Each point is reached from the start by the listed moves, each made once or not at all, plus a little noise. Is the number of moves made odd or even? Then give how often each move was made.

Moves:
(1): [ 26  14  40 -17]
(2): [-6 47 10 47]
Start: [-11  24  18  13]
Points:
[13 48 58 -7] => odd (1, 0)
[-14  75  30  66] => odd (0, 1)
[ 4 86 69 35] => even (1, 1)
[-11  26  18   9] => even (0, 0)

Moves:
(1): [ 22  -4 -11  49]
(2): [-41   8  33   7]
(3): [ 17  39  61 -31]
(4): [ -1 -24  34   8]
Start: [20 24 12 -5]
Points:
[ 36  63  73 -37] => odd (0, 0, 1, 0)
[42 21  1 45] => odd (1, 0, 0, 0)
[57 35 96 20] => odd (1, 0, 1, 1)

Moves:
(1): [ 37  18  -6  20 -11   2  20  28]
(2): [ 16  27  -3  -2  -4  10 -16 -32]
(3): [ 35 -25  29 -28  19  13 -32  21]
(4): [-13  35  21  35  19  -2  16 -15]
(5): [ 47  14 -24 -33  58  -7  -7 -11]
(6): [  2 -11 -11 -17  16  31  16  15]
(7): [ -7 -11   3 -13 -14  -5  26 -16]
(8): [ -9  63  10 -17  -3 -13  18  19]
Start: [  0   7   8  -7 -25  10   3  -8]
Points:
[ 24 121  16 -21  48 -12  31 -15] => odd (0, 0, 0, 1, 1, 0, 0, 1)
[ 91  91  29 -59  60  27  62  32] => odd (1, 0, 1, 1, 1, 1, 1, 1)
[59 35 54 22  3 20  7 25] => odd (1, 0, 1, 1, 0, 0, 0, 0)

Moves:
(1): [  5  -4  17  12   5  -3  -7 -43   8  31  26   0]
(2): [  1 -18   6  -7  26   3   2   8 -22  13  10 -21]
(3): [ -9  28  12   1   6  -1  12 -26  11   7  -7   3]
(4): [ 19  19 -10  -7 -26 -19  -3   5  -7 -21  16  -2]
(5): [  4   0  -7   4  15 -11  -6   4   1  16 -15  -4]
(6): [  5 -21  12   8   6  -5   9  12   0 -23 -22  -1]
(7): [25 10 -5  2 -9 -1  5 17 -3 28 30 23]
(8): [ -4   3 -25 -14  -8   2  19 -13   6 -19 -20 -26]
(9): [  5  -4   4 -13 -24 -21  -5 -14 -10  -1 -13  10]
(10): [-12 -14  24 -10 -26 -16  -3  -5  -1  16  12 -34]
(11): [-10   5  -8  -8   0 -20  12  -8  10  -3  12  11]
Start: [-10  -8   1   1   0  -4  13  26   1  24  -7 -15]
Points:
[  4 -29  27 -14  -9 -19  18  45 -25  81  45 -48] => odd (0, 1, 0, 0, 0, 0, 1, 0, 0, 1, 0)
[ 38  24   8  -4 -33 -61  26  25  -7  31 -18  14] => even (0, 0, 1, 1, 1, 1, 1, 0, 1, 0, 0)
[ 10  13  12 -12 -43 -50  40 -52   8   0 -28 -31] => even (1, 0, 1, 1, 0, 1, 0, 1, 1, 0, 0)
[  2  12  42  10  -8 -35  15 -27  18 121  38 -26] => odd (1, 0, 1, 0, 1, 0, 1, 0, 0, 1, 0)

Moves:
(1): [  9   3 -15   2  -2 -13  11 -13 -26  11  34  10 -15  15]
(2): [-15  31  -7  22 -12  18   2 -25 -20 -31  16  -6  -3  20]
(3): [ 32 -17   1  59   8   7 -24 -13  -2  26   8  -1   7  -9]
(4): [  5  27  -9  -4  27  -9  -8  13  -6 -14  -5   0 -11 -15]
(5): [ 31  -5   2  15   2   3  28 -14   4 -25  -2  10   9  10]
(6): [ 39   9 -11 -18   1  21  10  -9   1  -2   2  -1  33  22]
(7): [ -3   5   8  -5  23  13  24  -5   0   9   0   7  -3 -13]
(8): [ 23 -10  21   7 -25   1  -3  14 -22 -18  14 -13  11  -8]
(9): [ -8 -30 -11 -13  -6   6   1 -11  -7   6   3  -1  16  -6]
(10): [ -9  -5 -23   0  -7 -11  -3  20  16  -7   2  -2 -19 -10]
(11): [ 22  -7 -22 -20   1  -1  -1 -13 -18 -13  23 -20 -20  12]
(12): [ 26   0 -29  -7  -2 -28   6   5   1  24   2   9 -27 -24]
(13): [  9   2   9  -5 -18  -5   0 -15  14  14  14   3   9  -2]
(14): [  7  18  19  -7 -16  -2 -20  -6  -6 -10  16  13  -6   5]
Start: [-28 -15   3 -12  -7   6   5  -7   9 -14  27  -4   0  -6]
Points:
[ 32 -24  -9 -23 -21   3  31 -50   9 -39  62 -12  -1  14] => odd (0, 0, 0, 0, 1, 0, 0, 0, 0, 0, 1, 0, 1, 0)
[ 65  27 -67  12 -13   2   3 -64 -27  14 121  27 -19 -24] => odd (1, 1, 1, 1, 0, 1, 1, 0, 1, 1, 0, 1, 1, 1)
[ 86  60  -4  -9 -10  23  43 -34 -38 -80  71  18   3 -11] => even (0, 1, 0, 1, 1, 1, 1, 1, 0, 0, 0, 1, 0, 1)
[ 24  -6 -36  70   9  16  15 -69 -49 -39  82   7   5   7] => even (1, 1, 1, 1, 1, 0, 0, 0, 1, 0, 0, 0, 0, 0)
